Rows are points. Two turns around zero, p and q, are shown by what they do to some points. Where does a point land after both, in the order given? Backwards means that the second turn is done in reverse. Each puzzle has new turns, and all numbers are rounded.
In the rows, 128 means zero.

Turn p:
[ 77 152] => [184 136]
[144 152] => [128  99]
[149  61] => [ 74 173]
[142 147] => [127 104]
Turn q:
[111  93] => [160 106]
[144 117] => [141 142]
[143  95] => [163 138]
[114 207] => [ 48 127]
Where do these land?
p, then q backwards: [ 87 135] => [150  93]
p, then q: [172  68] => [91 64]
q, then p: [131 176] => [173 145]
p, then q: [121 133] => [130 136]

Turn p:
[ 77 110 134 100] => [106  89 136  87]
[147 143 101 140] => [133 141 100 150]
[116 180 108 189] => [160 178  74 104]
[186  87 133 156] => [104 174 157 177]
[ 75 130 179  72] => [143  66 170  77]
[167 117 113 111] => [121 121 131 173]
Turn q:
[ 66 131 129 172] => [ 77 112 120  74]
[ 70 144  95  94] => [153  73 131  81]
[169 104 114 158] => [102 133 116 178]
[107 135 145 148] => [108 139 126 102]
[178 153 150 141] => [138 177 102 153]
[178 101 135  54] => [191 133 174 180]
Where do these land?
q, then p: [163 109  93  88] => [112 186 146 149]
p, then q: [151 149 165  78] => [102 169 153 170]
p, then q: [ 68 122  91 174] => [179  67 122 101]
p, then q backwards: [ 92 112 166 180] => [ 92 144 193 133]
p, then q backwards: [165 149 125 120] => [165 126 116 108]

Turn p:
[100  78 132 111 116 120 136 104] => [ 70 148 122 141 115 127 114 134]
[ 91 146 120 135 126  93 137 128] => [114 123 145 123 162 107 123 159]
[113 114 132 146 119 156 122  80] => [107 133 143 163 131 135  99  94]
[201 148 122 149 117 135  91 161] => [209 147 123 115  98 116 146 108]
[186  96 120 116 177 131 162 133] => [139 118  72 163  99 151 174 138]
[125 176 138 153 104 105 137 144] => [155 104 168 113 139  97 131 144]
[ 96 157  92 144 120 112  99 165] => [145 146 135  87 180  98 129 129]
[143 111 144  64 144 159 130  82] => [108 113  92 143  93 183  85 127]
[115 127 167 142 152 112 139 140] => [118 124 159 132 131 150 159 150]
[110 127 111 121 105 157 128 144] => [114 122 120 100 133 115 120  97]
Turn q:
[124  86 174 163 151  91 142  89] => [115 129 130 112 128 136  76  54]
[ 91 144  91 109  79 131 130 144] => [133 100 139 153 163 155 149 174]
[157 141 101 134 103 138  87 150] => [153 123 104 139 146  86 140 162]
[144 169 135 147 155 122 144 100] => [148 161 112 139 107 142 147  92]
[ 87 154 121 103  98 164 106 127] => [120 128 109 149 135 162 127 188]
[165  97 130 121 138  92 100 137] => [127 143 141 107 153  76 112 114]
[151 115 103  96 106 133 120 109] => [132 132 118  91 161 126 145 148]
[133 111 184 144 149 121 172 151] => [ 81 113 143 132  90 119 125  79]
[ 86 133 139 108 143 123 147 161] => [101 126 172 151 110 145 127 142]
[143 128 100 155 158 165 132 111] => [172 125 112 103  89 131 132 128]
Where do these land?
p, then q backwards: [225 116  92 102 166 158 115 101] => [127 192 128 210 128 168 112  82]
q, then p: [139 135 194 128 133 126 104 141] => [124 146 154 123 179 100 101 139]
q, then p backwards: [142 108 105 159 107 126 159 122] => [137 162 122 134 133 164 150 149]
p, then q: [115 100  82 123 123 105 117 130] => [161 151 159 158 135 134 140 133]
p, then q: [ 74 136 126 144 153 113 112 123] => [121 158 146 141  77 132 112 129]
p, then q backwards: [131 162 144 131 128 143 117 181] => [148 103  82 122 138 131 159 109]
q, then p: [145 138 129 121 108 101 160 100] => [114  96 112 162 142 150 120 125]
q, then p: [ 76 128 123 134  98 146 110 107] => [140 154 112 111 139 144 151  78]
p, then q: [106 129 157 111 135 134 159 147] => [ 97 104 147 113 120 147 116 145]

Turn p:
[ 88 105 142 104 130 152 131 129 199] => [138 156 120 155  96 112 139 198 105]
[144 156 173 172 172  91  89 168 105] => [ 96  87 143 154 190 158 184 110 139]
[173 163  82  86 171 154 100 154 145] => [145 188 186 108 176  95 146 119 119]
[ 88 154 148 184 186 145 149  99 109] => [ 57 118 110 113 128 128 155 150 192]
[181 105 177  99 161 171 150 150 164] => [117 134 125 170 155  40 137 141  94]
[135 115 151 116 100  56 112  81 103] => [136  78 150 161 124 172  68 115 138]
[145  93  98  93 125 148 106 125 112] => [127 148 144 101 135 121  94 122  82]
[ 90 139  78 156  78  91 172 163  96] => [169 143  63 103 110 186 131  86 155]
[156 102 123 153  85 129 139 106 136] => [159  85 112 107 112 110 106 128 120]
[ 80 149 108 117  73 143 132 106 110] => [135 144 128 108  55 157 120 110 136]
Turn q:
[102 113  95  96 162 109 159 148 161] => [169 112 140 120  83 151 141 102 166]
[167  92  56 174  78 116  82 132 138] => [106 138 154 119 209 175  87 142 182]
[128 160 160 126  88  92  72 108 103] => [ 85 185 114 123 152  80 142 152 137]
[166 169 132 181 119 158 120 134 107] => [ 98 127 151 125 162 145 130 168  74]
[121 173  92 100 174  89 163 114 148] => [174 144 179 117  67 126 143 147 145]
[ 82 145 135 100 142 107 171 118 111] => [145 152 138 153  72 113 145 100 121]
[ 74 128 125  86 140 120 180  85 151] => [168 119 151 167  74  87 131  91 146]
[ 96  78 163 138  97 140 114 191 121] => [ 88 116  73 122 151 153 151  67 130]
[175 101 127 110 125 104 165 105 139] => [178 138 137 101 137 114  84 112 123]
[157 128 167 180 122 158 105 168 181] => [ 89  67 129  74 171 131 147 129 105]
[173 176 145  98 115 186  90 108  89] => [144 138  94 157 169 104 148 203  85]
[ 94  73 138 147 174 158 113 125  88] => [ 93 101  76 160  90 156  89 124 124]
Where do these land?
p, then q: [105 166 174  79 114  91 149 108 106] => [ 63  94 166 139 165  98 116 130 124]
q, then p: [170 153 120 126 169  92  31 175 116] => [164 241 115 146 120 121 170 119 102]
q, then p: [ 67 146 148 187 133 146 193 116 137] => [ 80  59  97 136  71 154  99 123 128]
q, then p: [ 99 104 100 111 115 174 120 108 123] => [134  94 107  90 151 122 145 164 132]
p, then q backwards: [118 135  89 129  65 107 149 144  88] => [130  73 127 102 147 105 173 168 120]
p, then q: [151  77  83 161 190 109 128 138  97] => [154 106  91 137  60 154 142 173 165]
q, then p: [118 142 161 128 121 178 149 151  99] => [100 123  92  86 131 136 106  97 146]
q, then p: [145 157 121 116 117 143 156  97 180] => [124  89 117 174 168 114 109 122 117]
q, then p: [149 132 169 161 123 151 105 103 147] => [105 142 113 143 156 179 110 135 109]
q, then p: [158  68 115  83 136  89 100 140 185] => [183 161 178 142 151  93  98 176 103]
